Each row is a point. To make a cloud, some directions were put in groups of two or more. Within a group, all points are equally far from the middle, so they leave a hole (a ring in 2 directions, a hollow ball in 3). The other directions are filled evenly. Then the cloud was stretched, turned, moved and blurred a little. Count the holes, and give their numbers of directions, smallest first.

Cloud (15 x 2):
[[ 11 -24]
 [-15  61]
 [ 39 -19]
 [ 26  56]
 [ -6  62]
 [-58  41]
 [  6 -24]
 [ 30  55]
 [-30  58]
 [-24  61]
 [ 68  24]
 [ 49 -15]
 [-41  55]
 [ 69  17]
 [-46  -7]]
Holes: 1 (2)

Cloud (19 x 3):
[[  1  36   5]
 [ 52   2  -1]
 [-39 -44  14]
 [ 12 -27 -70]
 [  5 -42 -28]
 [ 34   0 -84]
 [-71   5 -64]
 [ 38 -64 -37]
 [ 20 -25 -75]
 [  9 -45 -38]
 [-31 -41 -60]
 [-48 -51 -42]
 [ -8  38  18]
 [ 45 -54 -37]
 [ -4   8  30]
 [  5 -71 -55]
 [ 36  -2 -34]
 [ 14 -66 -71]
 [ 49 -52 -24]]
Holes: 0

Cloud, 28 rows:
[[-72 -30  31   8]
 [-49 -25 -41  25]
 [ 42  42  29  58]
 [-22  16 -16  77]
 [ -7 -56 -23 -30]
 [ 64  -6 -17  95]
 [ 37  23  -5 -34]
 [ 77  10 -53  28]
 [ 54 -59  17  40]
 [ 56 -28  32  -4]
 [ 45  23 -56   6]
 [-39  -2  61  19]
 [-47  28  53  13]
 [-19  24  59  27]
 [ 60  23 -52  10]
 [ 89   1 -28  77]
 [-40  36 -26  39]
 [-74 -42   2  -5]
 [ 35  28 -53   0]
 [  6   6   4 -53]
 [ -3  -1 -10  91]
 [ 45  33  43  40]
 [-51 -17 -33  43]
 [-56 -31 -32  26]
 [-40  49 -21   1]
 [-76 -32  13 -26]
 [  8  41  47  43]
 [-28  16  61  23]]
Holes: 2 (2, 2)

Cloud, 32 rows:
[[-45  12 -19  -5]
 [-47   6 -33 -47]
 [ 22 -24 -58   5]
 [  8   8 -39  32]
 [ 40 -44 -31   7]
 [  6  50  43  -3]
 [ -4  44  -6 -61]
 [-87  12 -46 -32]
 [ 28  11   1  17]
 [-23   7 -29  74]
 [ -1 -71 -45 -12]
 [ -6 -39 -31  59]
 [-50  33 -67 -30]
 [-38  70  -9  22]
 [ 48  -1 -42 -58]
 [  7  -5  61 -18]
 [-43 -64 -62   1]
 [ -9 -87 -28 -17]
 [ 48  -6 -44  -7]
 [ 43 -33 -18 -17]
 [-35 -48   6  35]
 [ 35  22 -12 -40]
 [ -2  45  19 -95]
 [-56 -30  14 -75]
 [ 42  24 -36  68]
 [-25  -8  30 -27]
 [-41  -7 -22   9]
 [-24  20   1   1]
 [ 11  41 -24  18]
 [-35 -54 -43  39]
 [ -2 -45  13  30]
 [-13  10  37 -76]]
Holes: 0

Cloud (47 x 6):
[[-24  24  -3  44 -51 -30]
 [ 19  25 -55  13   3  55]
 [-36   7 -16  28  58 -42]
 [ -9  45 -13  64 -51   4]
 [ 44  38  -8  -6 -18 -44]
 [ 19  -7 -72   5 -12  20]
 [  8   5 -10  63  11  -7]
 [-22  42  43 -18  29  12]
 [  6  88 -64  12 -57  43]
 [-50  43 -78   4 -39  -2]
 [-20  33 -64  21  36  40]
 [ 32 -53 -31 -12 -58 -39]
 [  8  59 -72  54 -23  54]
 [  5 -20  63 -38 -23 -18]
 [-21  31 -95 -10 -18 -10]
 [ 21  72  54   2 -29  32]
 [ 63  -1   3 -11  -2  -5]
 [ 63  56  34 -23 -14  26]
 [ -4  11  54 -31  23 -42]
 [ 26  35  25  -6 -51 -18]
 [ -9   3 -47 -32 -61  18]
 [-24  60 -18  11 -64   8]
 [ 34  18 -19 -44  34  27]
 [-13  62 -92  15 -28  -7]
 [-25  90   1  47  18  -6]
 [ 25  77   2 -16  24  22]
 [ 29  61  37  -5  10  -5]
 [ -1  16 -43  87 -12   6]
 [ 14  60 -17  33 -61  28]
 [-18  11 -68 -27  20  -9]
 [  0  55  27 -80   2   5]
 [ 24  56   5 -85   7  -3]
 [-22  32  40  24 -27  33]
 [-34 -23   2  -6  45 -36]
 [  5  29 -10   6 -69  -9]
 [  0  29  -4  66  23   9]
 [ 23  83 -17  24  15  61]
 [ -5   5  56   2  -9  -8]
 [ -2  32  53 -31  16 -34]
 [-21 -30 -16 -27   3  28]
 [-36 -23 -45  19 -34  22]
 [ -2   8  32 -44  31 -68]
 [-10  66  30 -14 -19 -16]
 [-15 -12  -9  62  20   5]
 [-56 -12 -27  -4 -14 -27]
 [ -4 -47  44 -14 -18 -50]
 [-18  28   1  40 -50 -28]]
Holes: 1 (4)
